Every row gives one point. The window is the flat piece filled in between its corners: a triangle in 3 columns, a solid with four corners in 4, and so on. A path goes straight from each point to the next, and from the last back to the first. List the points from which the path goes on through the window.

Window (3 x 3):
[[ 28 -55  38]
 [  5  31  42]
 [-40  30  -1]]
Path:
(1): [ -4 -27 -28]
(2): [-41  32  49]
(3): [-41   0  61]
(4): [30 44 29]
(5): [ 44 -15  11]
(6): [-21  10  69]
(7): [-53  45  17]
(8): [-43  50 -42]
Through the window after points: 3, 5

Window (4 x 4):
[[-21  -4  29  -5]
 [ 57  95   5  -9]
 [  4  42   3  34]
 [  5 -89  21  15]]
Path:
(1): [ -8 -27   9 -10]
(2): [ -2 -15 -53   6]
(3): [-29 -45  61  54]
(4): [  8 -47  89   8]
(5): [ -8 -19 -20  11]
(6): [-20 -14 -50  -2]
(7): [24 -6 47 -1]
(8): [25 59 35 10]
(9): [ 38  46 -49 -40]
(10): [-23  53 -12 -19]
(11): [39 50 65 11]
(12): [-2 52 23 57]
(13): [ 27  26 -25 -22]
(14): [ 17 -11 -19   2]
(15): [17  6 39 50]
(16): [ -5 -18  39  14]
Through the window after points: 4, 8, 12, 16

Window (8 x 8):
[[-13 -41 -27  24  22 -26 -22 -10]
 [-13  36   2  33 -22   2   5  62]
 [  0  21  -1  67 -28  25 -10 -10]
 [-41  15   6 -11  39  76  29  10]
 [ 14 -68 -11 -22 -24  21   9 -15]
 [ 26 -31 -18 -72  42 -14 -18 -40]
 [-22 -23   7   0 -50 -15  -6 -29]
 [ -9   5  45  95   8  -7   1  21]]
Path:
(1): [-17 -23   7  39 -36 -33  75   5]
(2): [ 17 -22   1  47 -20  21  47 -28]
(3): [-52  23  26  63   4   7 -50  60]
(4): [-21 -37  38  33  31  17 -74 -26]
(5): [ -7  -7 -50   3  -7 -12  45  24]
(6): [-10  -9   2  49   6  -5  24   7]
(7): [ 11  -1  31  36  18  12 -56  11]
(8): [-12 -36  19  29  12  17 -23  15]
(9): [  5   5 -20  26  12   0  20  -6]
(10): [ 27 -21   8  29 -35 -19  55 -34]
(11): [-53 -11  -4   8   3  49 -34  37]
(12): [-23  -3  14  35  11  31 -19  35]
(13): [-23   0  -7  31 -52 -25  50 -33]
(14): [-12  34 -10  48 -10 -17  49  55]
(15): [-11  14   9  16 -20  19 -30  32]
(16): [ -1  -5  14  17  18   7 -20  15]
Through the window after points: 4, 14

Window (9 x 9):
[[ 16 -13   5 -35  95 -23 -71 -75 -34]
 [-20  -9 -46 -11  30  13 -19 -32 -27]
 [ 11  14 -58 -28  55 -66 -13 -39 -37]
 [  9 -27  25 -38 -13   7  33  -2  34]
 [ 11  29 -31  36   2 -12   7 -28  14]
 [-12  28  35  -8 -32  40 -20  73  33]
 [-55  12  16 -11 -12 -11  11  12  54]
 [-48  68  52  18   0  28   3  38 -42]
 [ -5  -9 -15 -12 -59 -29  -8 -29  17]]
Path:
(1): [  8 -37 -36  17  -3 -35 -16 -16  -8]
(2): [  2 -34 -17  -1 -21 -46 -24 -11  -2]
(3): [-11  44   4 -40   7  19 -12 -63   9]
(4): [ 12  60  -8 -26  -9   9 -17 -56  39]
(5): [-12  -4  11  -4  -3 -15   1  18  13]
(6): [-18   3  31  -6  -1 -11  -7  49   2]
(7): [-14  22 -20 -44  24  22 -18 -59  -3]
(8): [-17  59  14 -67 -21 -14   8 -28  17]
Through the window after points: 2, 8
